Each row is a point. The points of each table are mixes of a few directions, plus a little noise. How many directions does each table use, and how many do they share? Where both have some left over, give the other angles between the two spaces (their principal angles), to ten degrees, smallest first.
In the rows, zero is written as 128.

First (6 x 3):
[[131 142 239]
 [147 141  98]
 [ 95  97 107]
 [112 112 111]
 [191 179 101]
 [ 93  96 110]]
Second (5 x 3):
[[132  84 117]
 [136  30 103]
 [127 135 131]
 [121 191 143]
 [121 202 146]]
Directions: first 2, second 1, shared 0; angles 50

First:
[[160 117 103 109 161  33 135 131]
 [144 140 141 146 147 181  85 133]
 [172 103  89 112  95 149 112 127]
 [133 127 129 155 113 131  95 124]
 [170 105  90  95 140  97 143 131]
 [109 152 162 159 159 121 102 131]
 [163  81  93 137 182  93 179 120]
 [ 76 157 146  60  91 132 180 137]
 [ 34 125 173 221 101 106 164 102]
 [119 171 154  86  91 235  86 144]]
Second:
[[126  99  81  76  10 155 168 121]
 [101 129 123 101  96  83 164 127]
 [156 129 136 161 174 167  90 130]
 [ 99 142 144 118 137  68 152 130]
 [147 121 124 139 132 164 109 127]
 [114 143 148 138 162  88 131 132]
 [ 92 150 152 122 157  51 154 129]
 [193 109 116 173 156 249  58 130]]
Directions: first 5, second 2, shared 2

First:
[[121 149 120 132 135 142 120 163 137 101 139 129]
 [123 143 122 131 134 138 122 155 135 107 136 129]
 [152  57 155 113 103  80 157   7  96 222  90 125]
 [123 142 122 131 133 138 122 152 134 109 136 128]
 [128 127 128 128 128 128 128 127 128 129 128 128]
 [128 129 128 128 128 129 128 130 128 126 129 128]
 [128 130 127 128 129 129 127 132 129 125 129 128]
 [123 144 121 131 134 139 122 155 135 107 136 129]
 [126 133 126 129 130 132 126 137 130 121 131 128]
 [129 124 129 127 127 126 129 122 127 132 126 128]]
Second:
[[153 121 134 131 115 131 140 132 128 119 140 129]
 [ 93 121 131 133 160 144 101 109 138 125 105  98]
 [181 113 139 133  99 134 154 136 128 110 155 133]
 [ 94 150 114 119 137 109 118 133 121 151 114 145]
 [ 74 148 114 120 154 116 105 124 125 151 102 131]
 [135  98 146 143 146 164 115 105 144 100 123  84]
 [141 148 116 118 102 100 149 150 114 145 142 167]
 [153 125 131 128 111 126 143 135 125 124 143 137]]
Directions: first 1, second 2, shared 0; angles 90

First:
[[186  54  94 123  90  50 108  68 138 158 147  95  89  99  98 169 113 121
  109 126]
 [122 160 121 106 116 174 132 233  99  91 120 140 189 171 156 145  93 129
  127 189]
 [137  74  66 102 145 124 124 140 131 119 105  87 126 125 117 149 132 125
  130 126]
 [179 100 130 149 118  66 134  70 159 151 142 118  93  99 100 114 124 133
  116 103]
 [105 126 120 111 118 149 113 147 104 124 127 127 140 140 141 157 127 120
  131 148]
 [ 46 208 187 148 174 202 143 130 124 119 115 171 138 139 154  75 171 131
  153  95]
 [102  94 113 104  99 127  91 103  94 146 139 116 115 125 135 190 135 109
  129 144]
 [187 139 168 179 132  62 156  56 183 152 146 141  88  94  95  64 128 145
  116  80]
 [ 89 197 153 131 160 198 152 205 120  92 109 158 175 161 155  89 129 138
  142 141]]
Second (11 x 20):
[[183 125 132 134 106  97 172 140 159 127 118 145 136 136 110 123 117 154
  106 143]
 [ 34 146 108 137 186 172   7  99  51 114 175  72 115  96 168 108 101  55
  203 103]
 [ 86 141  92 130 136 133 126  49  80 101 119 155 128 114 138 149 107 121
  212 157]
 [ 64 145  82 131 147 140 107  30  61  94 123 150 125 107 146 148 100 109
  236 158]
 [138 112 142 105  94 132 202 130 163 146  82 173 129 154 111 170 183 172
   86 138]
 [129 123 140 124 127 134 125 152 140 138 129 120 127 133 127 126 143 128
  101 116]
 [134 134 124 138 137 120 109 129 121 121 142 116 129 121 130 112 106 118
  139 127]
 [150 110 162 112 108 135 160 185 175 158 112 129 127 151 116 137 178 151
   49 109]
 [194 129 153 151 137 100  91 207 161 137 171  74 132 123 121  68  89 112
   73 102]
 [ 95 115 133  98 107 153 180 106 136 142  82 171 125 149 125 181 192 159
  114 135]
 [201 129 143 148 123  90 127 181 163 130 153 104 135 126 114  84  91 131
   88 122]]
Directions: first 4, second 3, shared 1; angles 80, 90

First:
[[145 159 151 111 134  98 114 129 120 108 145 138 119 150 150 115 129 144
  133 120 122 120 127 124 119 157 125 126 148 116 107 137]
 [117 114 111 136 125 150 135 127 130 139 113 120 134 113 117 135 130 121
  129 130 127 128 129 130 130 117 130 128 115 137 136 123]
 [144 148 151 117 133  97 119 129 125 113 149 140 120 149 144 118 126 138
  126 124 129 128 127 125 125 144 125 128 147 115 116 135]
 [175 151 203 114 139  29 115 135 140  98 207 173 108 193 157 106 107 141
   99 134 155 157 125 124 142 130 116 139 180  84 121 146]
 [116  90 113 148 122 147 144 129 142 148 122 125 136 112 104 141 121 109
  115 141 143 146 129 132 144  88 129 134 112 134 155 120]
 [160 151 178 115 136  62 116 132 132 104 179 157 113 172 151 111 116 140
  113 129 142 142 126 124 133 138 121 134 164  99 118 141]
 [ 72 112  36 139 115 249 140 119 108 160  28  71 151  50  99 152 158 118
  170 116  88  84 132 132 105 139 143 112  67 183 127 108]
 [ 97 100  80 144 119 192 142 124 127 153  81 101 143  85 102 146 137 113
  139 130 119 118 130 132 126 111 135 124  92 156 143 115]]
Second, 11 rows:
[[140 204 135  89 137 119  98 124  93  93 113 118 116 141 171 107 150 165
  167  97  87  80 128 119  89 215 130 112 146 129  69 139]
 [113 130 101 128 124 163 129 124 120 134  97 111 135 107 123 133 139 128
  144 122 113 111 130 129 117 138 132 123 112 144 123 122]
 [109 154  89 114 126 178 120 122 103 128  77  99 135  98 135 130 153 140
  165 109  92  86 130 126 100 170 135 113 107 154 102 123]
 [160 165 175 108 137  66 111 130 124  98 171 152 112 171 159 107 122 147
  124 122 132 131 126 123 125 157 120 129 165 101 106 142]
 [136 104 146 140 128 105 137 133 146 134 156 145 127 139 119 132 113 115
  104 142 152 156 127 130 147  92 124 138 135 114 151 128]
 [ 98  62  90 163 116 178 157 128 149 166 104 117 145  90  84 153 120  95
  111 148 147 151 130 135 151  63 132 136  92 146 175 111]
 [143 122 153 130 130  95 128 132 139 124 159 145 122 148 132 124 116 125
  110 135 144 147 127 128 140 114 123 136 143 113 137 131]
 [133  70 148 158 124 103 151 134 164 147 167 151 132 138 101 140 101  99
   83 156 173 181 126 133 167  53 123 146 129 111 177 123]
 [152 160 163 110 136  82 114 130 124 104 159 144 115 161 153 111 127 145
  127 122 127 127 128 124 123 154 124 128 156 110 108 140]
 [119  65 123 160 121 134 155 132 158 157 142 137 137 119  93 145 109  97
   94 154 164 168 129 134 161  55 126 141 113 125 176 118]
 [106 174  83 106 127 187 113 120  92 121  65  90 133  96 142 125 159 149
  178 100  77  70 130 124  87 195 137 109 107 159  86 125]]
Directions: first 2, second 2, shared 2

First, 9 rows:
[[105 126 144 130  63 146 123 106 140 133 129 155 145 118  91 203 165 133
  122 149 143 164 132 127 162 115 155 101 190 135 120 138]
 [146 187 147 134 107 119  91  71 209 195  99 135 147 159 159  16 246 159
  144 135  85 125 223  69  70  93 126  23 123 165 124 165]
 [103 102 109 129 130 121 147 150 116  87 131 132 123 129 100 184 120 107
  131 122 123 124 117 129 174 129 112 152 152 119 128 126]
 [ 97 107 129 103 116 148 130 123 159 118 153 137 139 117 100 116 134 100
  175 145 104  72 170 114 232 140  95 116 149 134 121 101]
 [183 137 176 124  70 168  93  94 100 201 117 141 138 111 153 126  86 173
  107 147 194 178  80 172  39 143 195 105 117 146 121 108]
 [128 159 137 133 163 126 133 133 111 129 157 110 122 103 154 119  97 134
   96 131 144 145  99 147 113 130 153 172  97  99 135 142]
 [157  99  94 126 185 101 136 162 113 109 101 106 107 162 150  64  95 115
  152  94 101  79 130 121  91 144  77 140  77 137 134 106]
 [138  93 104 129 153 115 142 160  98 100 114 119 113 142 125 139  88 115
  134 108 127 112 102 139 119 142 104 156 113 127 131 110]
 [ 95 141 111 144 164 107 156 153 108  80 151 116 117 112 121 187 120 115
   92 121 129 153  99 135 153 117 136 186 134  89 137 158]]
Second (9 x 32):
[[149 167 131 121 185 136 123 137 123 142 115  87 103 153 146  84 128 154
  110 111  95 142 130  98  38 137 145 152 102 144 130 145]
 [116 178 181 105 110 187 109  82 166 178 164 120 130 106 122  96 160 151
  121 167 124 136 166 102 155 139 171 119 154 142 107 140]
 [119 119 147  80 105 181 113 144 100 135 145 124 141 107  90 188  57 133
  157 140 123 133  93 151 129 158 163 151 143 144 142  77]
 [117  65 101 149 105  97 152 149  98  83 132 158 135 111 118 186  90  92
  132 124 172 113  90 174 202 126  96 143 133  97 129 108]
 [147 143 112 158 187  97 145 135 124 117 114 103  97 152 164  78 148 134
   91 107 124 132 130 109  83 123 112 153  98 117 119 165]
 [ 92 148 184 111  38 181 106  58 191 177 176 168 164  82 103 128 186 128
  146 191 151 122 185 122 249 121 156  70 189 133 104 128]
 [132 107 118 102 131 140 124 163  89 113 120 120 132 128 106 177  62 126
  149 115 119 130  86 150  96 146 137 153 121 137 149  89]
 [139 110  79 186 135  37 143 129 153 102  81 151 132 166 163  86 205 111
  121  96 123 116 162 114 112  79  64  72 107 115 133 169]
 [141 114 100 141 156  96 138 154 108 105 104 120 118 148 139 128 115 123
  124 102 121 127 111 132  88 123 108 139 105 124 139 130]]
Directions: first 5, second 4, shared 2; angles 40, 60

First (11 x 32):
[[103 130 159 150 118 115 178 147 125 110 137 148 127 137 131  92 116 109
  104 106 117 144 152 144  87 155 114  94  96 111 187  88]
 [128 135 168 131 119 115 179 157 117 138 140 161 163 141 107  67 126 115
  143 112 139  97 126 149 103 159  99 131 114 125 162  85]
 [151 134 152 112 128 123 147 149 119 159 136 154 178 139  95  79 136 130
  173 128 155  70 103 142 134 145 102 167 141 141 112 108]
 [ 99 127 138 151 121 122 151 131 131 100 130 128 102 128 149 128 114 113
   88 113 106 167 160 132  98 137 131  86 100 109 177 112]
 [ 84 129 149 162 117 117 171 138 131  87 134 135  95 131 152 118 107 105
   70 102  98 184 174 136  80 148 127  67  83 100 207  96]
 [114 123 105 136 130 134 105 108 137 105 121 104  92 118 153 171 123 129
   97 131 108 170 144 114 129 112 150 106 124 120 131 150]
 [128 121  92 127 134 140  85 101 138 117 118  98  93 114 150 184 130 138
  110 143 116 159 132 109 148 102 155 122 137 129 104 165]
 [173 120  54  88 150 156  16  76 140 153 106  76 114 105 133 222 151 167
  163 178 142 115  85  88 211  67 169 186 189 160   7 218]
 [130 127 125 127 129 130 122 126 129 129 128 126 127 127 128 134 131 130
  130 131 128 127 126 127 131 124 129 131 131 129 122 133]
 [137 127 120 121 131 132 113 123 128 136 127 122 132 126 124 137 132 133
  140 135 135 118 119 123 141 121 132 140 138 134 107 139]
 [163 134 147 102 130 126 137 147 117 172 134 153 189 140  87  80 144 136
  189 135 165  53  89 140 147 140 101 184 152 150  91 115]]
Second, 9 rows:
[[151 109  99 149 146 139 116 101 142 120 142 104 103 106 151 146 111 150
   93 139 134 165 134 135 122 118 151 104 153 133 121 168]
 [112 107  99 121 111 129  81 121 136  99 109 112 100 131 142 171 135 129
  119 130 118 147 128 100 144 105 153 122 119 148 110 169]
 [133 199 184 105 149 128 191 143 102 193 137 154 178 133  96  85 142 110
  182 132 119  68 117 154 135 153  72 173 128  80 139  36]
 [154  97 110 157 139 132 136 117 139 116 150 121 118 114 141 110 105 151
   97 128 149 152 132 145 105 132 142 101 150 143 134 161]
 [ 92 194 167 112 138 127 162 129 113 154 118 133 127 133 126 142 141  99
  142 129  88 123 146 129 136 136  97 138 101  69 154  51]
 [150  87  87 133 125 133  85 113 143 109 128 111 112 119 137 149 123 151
  117 137 146 143 118 119 138 109 160 124 149 166  94 193]
 [105 199 191 116 141 124 195 146 106 171 131 152 155 135 110  97 137  94
  156 123 101  97 140 150 120 154  77 147 104  68 169  26]
 [129 109 122 104 106 125  93 145 126 128 110 141 149 147 108 127 149 128
  165 126 146  89 102 108 152 119 130 161 128 167  94 149]
 [123  52  95 156  98 120  99 139 148  64 130 127 105 135 145 123 112 141
   84 110 147 166 135 118 100 124 166  84 118 182 140 200]]
Directions: first 2, second 4, shared 2

First, 10 rows:
[[162 123 135 137 135 106 138  87 149 130 157  71 161 128 149 111 143 122
  126 103 131  91 143 163 146 111 160 184 135 124 151 131]
 [125 140 132  92 123 168 139 157 129 123  71 195 119  82 131 141 126 131
  127 133 115 154 103  98  85 131 124  86 146 132 103 116]
 [116 124  28 133  97  67  89 126  58 138 139  71  62 183  87  77  93 115
  141 165 156 157 141 135 143 133  32 157  88 200 156 124]
 [ 64 135 172 125 136 190 124 201 125 122  91 249 103 120 105 189 119 147
  124 157 111 176 102  66 103 161 119  13 127  90  75 131]
 [126 129 126 126 127 130 127 131 126 128 124 133 125 127 126 128 126 128
  128 130 128 132 126 125 125 129 124 124 128 130 126 127]
 [122 119 117 157 129  95 114 113 118 133 171  80 124 171 118 118 124 126
  130 132 140 116 147 146 161 130 118 153 109 130 146 137]
 [177 128 144 119 135 123 151  86 162 126 134  88 173  97 163 113 149 122
  125  93 124  89 134 160 128 104 177 183 151 122 145 125]
 [120 131  98 117 116 124 119 140 105 129 110 137 103 130 115 118 116 126
  132 143 132 148 123 118 117 132  95 119 121 151 127 123]
 [107 115 213 183 162 136 134 120 173 127 196 120 174 162 138 174 151 141
  118 110 122  92 146 140 175 138 195 117 125  52 122 152]
 [161 137 114  91 120 140 144 119 135 125  87 136 137  80 147 112 133 122
  129 115 121 127 115 130  95 112 135 145 150 149 129 114]]
Second (9 x 32):
[[117 120 116 142 128 107 119 126 122 141 145 100 120 164 117 123 115 134
  137 132 143 123 138 134 144 125 112 139 111 134 144 135]
 [120 136  99 122 109 115 104 120  85 128 133 105  95 130 116 116 115 101
  134 159 138 150 131 134 122 137  94 136 123 163 137 114]
 [131 108 133 135 155 143 181 186 203 114  87 219 163 135 133 123 148 211
  115  66 105 105 111  84 137 115 147  83 118  71  92 164]
 [ 78 138 176 136 121 146  69 107  74 159 164  80  89 151 114 187  92  69
  148 198 162 152 137 148 112 146 124 123 131 151 153 106]
 [137 142 165 142 129 135 124  98 118 106 173 114 152  95 138 143 156  90
  112 138 109 127 136 149 146 149 169 135 144 102 116 120]
 [157 150 140 141 120 131 135 101 112  78 172 138 157  71 138 119 177  87
   93 131  84 140 134 141 154 163 161 130 145  99  93 119]
 [132 114  72  88 129 135 159 185 157 143  32 194 111 132 122 101 104 197
  143  97 136 132 101  85  86  97  84 100 120 152 121 139]
 [137 108 175 114 148 137 134 101 181 188 107  69 150 154 162 154  97 146
  161 103 173  74 132 157  97  72 168 179 144 138 185 130]
 [144 136  74 133 111 101 127 128 100  95 141 132 117 116 113  88 146 119
  111 130 107 147 130 124 149 148  98 132 116 139 111 126]]
Directions: first 3, second 5, shared 3
